Every row gives one point. Any point is a mix of the corners, with weights that add up to 1. It lies inside the corners' shape when no weight is negative. Say inside or outside, and name the corners with a negative weight.
In the rows, 128 means zero.

Corners:
(1): [142 144]
(2): [129  84]
(3): [115 183]
Points:
[126 176] -> outside (2)
[123  73] -> outside (1)
[121 170] -> inside
[140 143] -> inside
[136 140] -> inside
[116 178] -> inside

Corners:
(1): [164 144 235]
(2): [145 113 103]
(3): [100 140  77]
(4): [ 99 101 106]
Points:
[109 122  97] -> inside
[136 132 144] -> inside
[130 111  82] -> outside (1)
[148 143 148] -> outside (4)
[143 115 107] -> inside
[131 139 151] -> inside

Corners:
(1): [156 114 183 142 104 144]
(2): [118 119 128 138  49 104]
(3): [198 127 112  44 137 120]
(4): [ 92  78 170 106 145 118]
(5): [120 152 159  87 123  92]
(6): [ 63 165 144 163 146 137]
(7): [ 48 135 158 104 134 183]
Points:
[102  97 159 112 124 119] -> inside
[137 126 158  91 112 117] -> outside (6)
[ 87 133 136 122 119 117] -> outside (1)
[116 122 156 132  91  86] -> outside (3, 7)
[119 125 140 122  83 110] -> inside
[ 79 147 150 142 136 138] -> inside
[136 116 149  99 111 128] -> outside (6)

Corners:
(1): [139  96 157 169 140 152 106 122]
(2): [142 146 126 123 158   7 115 148]
(3): [149 107 124 120 137 165 113  90]
(4): [ 75  97 138 116  45 160 127 105]
(5): [136 117 122 101  97 169 103 153]
(6): [125 149  92 123 131 172 126 141]
(7): [104 107 129  98 144 167 111 134]
(8): [142  83 124 125 125 156 137 130]
(9): [134 130 179 130 128 113 142 132]
Points:
[134 127 125 116 125 120 116 142] -> inside
[133 124 153 130 130 122 129 131] -> inside
[122  97 124 130 108 196 116 123] -> outside (2, 9)
[137  85  98 125  95 242 106 100] -> outside (2, 7, 9)
[155 104 139 144 170 127 124 126] -> outside (4, 5)
[132  99 137 103 110 137 126 119] -> outside (1, 6)
[166 104 127 145 173 151 106 134] -> outside (4, 9)
[148 109  97 102  99 162 113 119] -> outside (1, 7, 9)

Corners:
(1): [143 102 126 160 139 133  87 172 135 122 105]
(2): [170  91 135  90 185 113 104 144 145  85 112]
(3): [120  99 153 113 119 122 113 180 161  95 133]
(4): [128  84  89  94 152 169 103 163 142  67  83]
(5): [145 206 128 192  53  79 190  92 117 118 150]
(6): [161  81 124 141 143 166 124 117 153 121 153]
(7): [147 130  88 111 174 159 161 183 153 155 107]
(8): [ 88 200 163 168 115  97 188  75  73 143 170]
(9): [145 134  93  99 127 142  96 137 156 149 156]
(10): [111 131  80 134 133  83 153 121 154 147  96]
(11): [143 170 175 149  60 101 196  85  67 164 117]
(12): [134 142 192 127 137 154 108 120 182  92  98]
Points:
[131 119 124 132 129 118 126 148 144 119 117] -> inside
[110 147 124 109 118 144 146 144 120 167 100] -> outside (2, 5, 6)
[154 125 103 131 113 114 126 120 146 122 108] -> outside (3, 7, 8)
[133 117 112 130 146 134 108 151 157 112 121] -> outside (11)
[143 165 131 157 117 110 162 108 129 151 136] -> outside (3, 4)

Corners:
(1): [111 125 144 133  73 137 122 132 107 153 149 126]
(2): [116  97  81 157 127 148 119 106 153 109  99 155]
(3): [ 95 148  80 138  83  96 134  84 125 120 135 113]
(4): [179 140 120 153 129 104 123 144 123  89  93 115]
(5): [101 143 119 107 121 104 139 150 146 162 103 150]
(6): [249 125  76  69 160 152 132 141 140 150 169 129]
(7): [140  82 119 150 165  98 153 152 134 108 195 139]
(8): [118 172 110 159 136 126 126 140 129 132 230 145]
(9): [211  87 113 165 164 109 137 135 157 156 116 123]
(10): [105 143 144 119 153 112 107  68 163  94 101 121]
(11): [107 152 133 152 129 144 146 141 122 102 108  50]
(12): [141 159 123 105 156 134 166  85 120 125  95 150]
(13): [ 90 152 106 130  16 141 157  67 191 103 102 140]
Points:
[ 96 142 135 106 127 136 154 127 143 128 166 124] -> outside (2, 3, 4, 9)
[150 132 108 122 130 133 133 125 136 131 136 128] -> inside
[148 144 102 126 131 139 133 113 156 121  96 135] -> outside (1, 3, 7)
[152 126 113 145 128 127 138 115 141 117 128 114] -> outside (5)
[131 127 123 107 151 126 134 105 132 137 120 126] -> outside (4, 8, 13)

Corners:
(1): [162 185 144 135 114  86 165 100  96  82 111 164 169 138 129 127 136 137]
(2): [112 122 192 111 115  96 181 107 124 122 154 167 167 152 140 180 132 171]
(3): [129 137 104 104 122 104  89  48 134 131 129 151 146 160 138 141  90 140]
(4): [117 118  93 126 147 127  98 191 170 162 124 151 128  84 134 166 177  58]
(5): [110  82 103 119 117 175 120 208 152 139  82 124 160 134 178 126 130  99]
(6): [131 139 131 134 126 116 134 109  98 130 180 120 119 175  57 122  99 122]
(7): [143 138 137  85 169  80 161  98 144 112 117 157 138 176 111 121 160 169]
(8): [135 123 167 130 123  53 163  99 110 146  56 112 139 164 109 179 133 141]
(9): [132 113 157 141 141 153  82 165 188 169 118 119 144 158 195 102 153  24]
(10): [ 85 138 112 142 177 178 118 187 132 216  93 172 136 122 154  99 155  68]
(11): [ 62 150 104 132 151  83 100 119  93  91 166 125 100 174 154 131 111 122]
(12): [112 155  78 157 119 176 146 135 179 160 123 115  91 110 187 134 183  92]
(13): [120 151 116 117 181 210  85 160 137 142  94  89 138 104 165 161 165  92]
(14): [102 111 173 136 125 125 110  70 126  96 119 155 100 124 110 107 117 128]
(15): [169 119 147 156 123 104 172  97  95  91  96 200 127 187 129 214 158 159]
(16): [113  99 132 117 137 110 194  60 102 103 111 148 168 140 142 158 164  96]
(17): [ 75 134 129 158 104  97  97  89 136 110 138 134 178 180 107 118 170 154]
(18): [119 107 128 190 176  90 136 103 141 121 146 112 150 139 139 119 108 147]
(19): [134  98 107 113 137 165  86 183 107 196 123 125 117  96 205 104 184  90]
Points:
[125 130 137 136 130  94 140  98 124 130 132 155 139 155 132 134 139 130] -> outside (5, 13)
[116 135 108 132 140 139 138 116 112 120 132 156 149 138 170 140 161 151] -> outside (4, 6, 8, 9, 14)
[105 111 154 128 154 127 113  77 108 119 154 146 131 165 131 116 124 144] -> outside (1, 4, 5, 8, 12)
[114 128 126 120 161 111 149  90 106 139 131 146 120 135 123 164 139 148] -> outside (1, 5, 9, 17)
[111 113 137 133 140 125 119 123 138 142 118 135 129 147 141 136 145 111] -> outside (1)
[118 127 125 118 146 143 124 150 139 160  91 153 129 118 165 147 159  90] -> outside (6, 17, 18)

Corners:
(1): [ 78 122 161 168 189 163 206 131  53 116  70 143 132 128 140 156 142 178
 164  88]
(2): [211 186 186 156 106 125 205  90 147 148 134  98 133  80 156  99  81 112
 132 107]
(3): [ 75 106 144 169 166 120 153 112  83 135 143 139 102 120 142 108 179 109
 141  88]
(4): [140  66  57 157 143 182  52 146 173 116 207  94 116 188 142 149  84 170
 145 114]
(5): [ 99 164 144 167  83 138 157 101 158 142 136 108  99 106 124  66 104 131
  98 145]
(6): [166  64  88 124 149 139  95 115 134 127 159 126  91 214 112 150 157 163
 147 151]
(7): [133 120 118 112 107 118 170 122 148 148  99 154 114  79 164  56  69 115
  83  83]
(8): [ 73  88 132 126 158 138 177  90  90 178 146  72 106 133 107 113 136 154
 122  91]
(9): [169  85  82 155 144 154  82 142 174 185 169 109 124 143  66 190 181 156
 102 146]
(10): [148  94 106 101 162 144  85 134 143 152 212 135 148 153  96 183 130 157
 152 179]
(11): [186  76  77 148 118 199  84 114 104 190 161 104 134 146 124 210  97 149
 127 194]
(12): [162 183 106  91 135 166 170  85 119  66 128 131 151 102 125  55 160 113
 108 119]
(13): [127 176 101 129 142 149 164 163 115 163 127  97  99 125  98  44 133  91
 109 114]
(14): [150 131 121 108 167  97 132 116 103  91  91 124 134  52 101  33  89  98
 179 112]
(15): [120 132 129 108 126 124 147  58  90 131  70 145 195 175 188  97 206 145
 112 104]
(16): [143  83 121 131 103 130 107 182 180 131 202  94 115 126 139 200 138 125
 128 140]
(17): [ 55 123 150 109 178 159 142  60 106  98 128 147  95 162 131 119 168  89
 160  95]
(18): [139  81 161 160 117 180 173 124 178 148 126 131 137 115 127  80  77 134
 153 119]
(19): [128 150 171 121  81 141 142 118 142 118 138 158 133 116 109 102 122 108
 133  84]
(20): [179 111 155 116 188 113 141  84 124 107 155  95 144 121  83 100 109  63
  85 141]
(21): [166 140 205  96 116 135 105 116 157 159 135 112 125  99 133  66 156 140
 118 122]
Points:
[125 125 135 145 132 138 144 116 134 124 141 125 125 120 136 111 106 109
 130 120] -> outside (6, 8, 9, 12, 21)
[126 130 144 133 134 144 150 112 124 136 125 122 126 112 133 100 129 121
 122 108] -> outside (6, 10)
[127 119 106 123 151 142 131 111 113 120 138 124 128 134 115 119 141 124
 123 122] -> outside (2, 18, 21)
[123 124 136 130 153 131 155  95  96 112 115 116 123 114 143 101 128 124
 134 108] -> outside (9, 10, 13, 18, 19)
[140 119 119 129 142 144 130 120 131 133 137 118 124 125 118 103 128 127
 133 121] -> inside
[144 136 125 130 146 142 126 114 125 123 144 131 114 127 114 106 125 119
 135 123] -> outside (8, 15, 16, 18)
[139 153 140 136 138 166 142 113 118 119 145 121 124 110 115  88 105 105
 143 131] -> outside (6, 7, 8, 9, 15, 16)
[138 138 147 132 128 140 151 111 126 128 119 127 132 101 126  95 129 113
 126 117] -> outside (4, 6, 8, 10)
[135 108 125 134 148 147 138 110 117 135 134 119 121 136 125 122 136 126
 131 116] -> outside (5, 10)

Corners:
(1): [ 63 201 156  62  77 127  81  89 122  88 126 120 137 139 151 134  67 140
 138  92]
(2): [ 66 118 182  84  85  98 108  96 137 125 152 112 176 104 113 105  69 111
 128 113]
(3): [141 117  90 135 114 184 176  98 147  71 119 136 148 193 120 136 124 196
 103 172]
(4): [105 120 107 132 114  66 121 153 147 179 183  78 140 134 152 110  74 116
 130  95]
(5): [145 156 111  90 107 150 146 187 118 100 167 118 118 168  89  78 157  91
  70 116]
(6): [121 107 176 106 122  86 116  86 104 143  77 162 117 107 170 162 181 144
 134 144]
(7): [171  69 158 124 157 129  95 148 133 134 101 101 168 161 130  97 121  96
 182 111]
(8): [125 143  89 124  86  76  98 155 151 156 144  78  81 107  99  74 160  76
  70 126]
(9): [ 63 102 183 137 157 180 121  99 136 123 139 129 125 120 115 181 208 142
 132  87]
(10): [ 66 116 128 141 148  82 197 141  88 123 132 149 161 131 124  91  96 160
 180  77]
(11): [167 124 109  79 120 167 113  83 133 137 141 144 104 131 156 107 132 136
 126 160]
(12): [130 116 155 161 156 152 185 116  80 163  86 198 146 117  65 177 195 147
 100  77]
(13): [ 93 103  48 105  75  94 129 142 118 129 146  85 126 151  86  73  65 136
 118 145]
(14): [111 166 109 119 101  94 154 161 145 156 154 110  88 139  87 139  91 142
  82 185]
(15): [ 95 111 171 158 127 115 157 118  80 143 120 188 131 142 163 137  82 191
  96 116]
(16): [131  69 116 143 107 139 148 158 161  93  80 158 149 157 108 122 108  97
 139 164]
(17): [160 111 146  92 109 156 184 110 153  87 114 143 122 138 134 138 106 165
 169  93]
(18): [165 182 100 121 121 210 103  93  67  83 184 121 153 156 109 194 142 125
  90 119]
(19): [186 101  99  78 147 139 117 136 148 100  85 114 150 132 103 111 140  85
  71 128]
(20): [113 215 170  69  67 127  85 189 169 160 204 123 106  70 169 147 151 162
  87 146]
(21): [175 132 131  92 152  81 158 186 145 109 159 175 118 135  74  97 104 149
 137  83]
Points:
[135 119 124 118 132 126 144 123 117 123 128 132 131 145 119 122 120 138
 129 111] -> outside (2, 16, 20)
[141 125 139 100 125 106 113 128 117 133 134 131 141 120 132 115 111 126
 134  96] -> outside (3, 5, 9, 14, 16)
[128 132 131 111 111 129 125 131 133 129 137 126 126 131 119 130 131 130
 107 125] -> outside (10)
[128 122 134 102 106 118 119 134 148 126 131 122 125 134 134 116 113 130
 115 140] -> outside (10, 12, 18)
[134 118 139 121 131 129 144 134 122 129 122 147 138 134 104 130 133 133
 124 108] -> inside
[140 154 118  91  87 138 108 146 141  92 146 111 132 150 114 115  85 124
 100 141] -> outside (4, 6, 9, 10, 11, 12)
[139 124 133 116 128 139 131 121 132 125 125 140 125 135 131 135 137 140
 126 127] -> outside (2, 5, 13)
[ 94 167 129 103  96  81 119 148 107 147 172 119 131 115 115 115  94 128
  88 111] -> outside (3, 7, 9, 11, 16, 17)
